Each point is reached from the start by the listed moves, each made once or not at all, plus a little noise. Say if it took an odd or an even number of moves. Then give how often each move was made.
(in the rows, 100 means zero)

Moves:
(1): [146 99 97 73]
(2): [97 142 129 95]
Start: [127 55 81 95]
Points:
[123 93 102 94] -> odd (0, 1)
[172 54 76 65] -> odd (1, 0)
[173 95 104 66] -> even (1, 1)

Moves:
(1): [136 57 94 104 96 120 95]
(2): [120 111 113 89 82 81 134]
(3): [123 107 103 105 112 77 95]
(4): [117 117 60 120 89 99 83]
(5): [92 98 82 110 119 110 130]
(6): [101 111 108 124 91 94 106]
Start: [114 103 102 98 80 108 116]
Points:
[175 83 106 131 78 97 116] -> odd (1, 0, 1, 0, 0, 1)
[195 87 121 119 58 82 149] -> even (1, 1, 1, 0, 0, 1)
[137 126 111 128 76 81 117] -> even (0, 0, 1, 0, 0, 1)

Moves:
(1): [113 123 102 95 101 103 101 92 106 95 109 85 90 94 104]
(2): [107 90 106 103 100 126 93 97 90 104 99 110 119 101 71]
(3): [94 103 83 97 110 106 106 113 93 86 114 101 119 79 116]
(4): [95 102 89 88 93 94 98 105 90 92 100 114 113 103 92]
(5): [98 107 104 112 75 96 112 94 81 104 116 112 92 102 95]
(6): [86 94 112 112 105 114 94 95 106 113 94 101 94 102 101]
(7): [135 122 106 102 91 95 115 115 98 112 115 89 106 112 74]
(8): [93 112 102 83 122 76 113 82 83 85 72 109 71 117 76]
(9): [84 101 108 106 92 127 112 93 83 98 107 96 79 82 104]
(10): [91 107 106 91 78 93 108 89 78 103 105 110 94 91 104]
(11): [104 100 111 88 79 100 92 78 109 98 101 101 116 111 112]
(12): [103 121 102 91 104 117 100 77 97 84 86 85 108 87 92]
Start: [82 102 90 92 105 106 97 110 99 99 102 101 101 98 90]
Points:
[49 115 102 92 93 115 122 82 25 97 100 143 89 90 51] -> even (0, 1, 1, 0, 1, 1, 0, 1, 0, 1, 0, 0)
[114 167 100 76 80 100 145 90 27 85 129 119 92 90 28] -> odd (1, 1, 1, 0, 1, 0, 1, 1, 0, 1, 0, 0)
[35 138 115 65 63 155 124 32 5 62 99 139 106 71 51] -> even (0, 1, 1, 1, 1, 1, 0, 1, 1, 1, 1, 1)
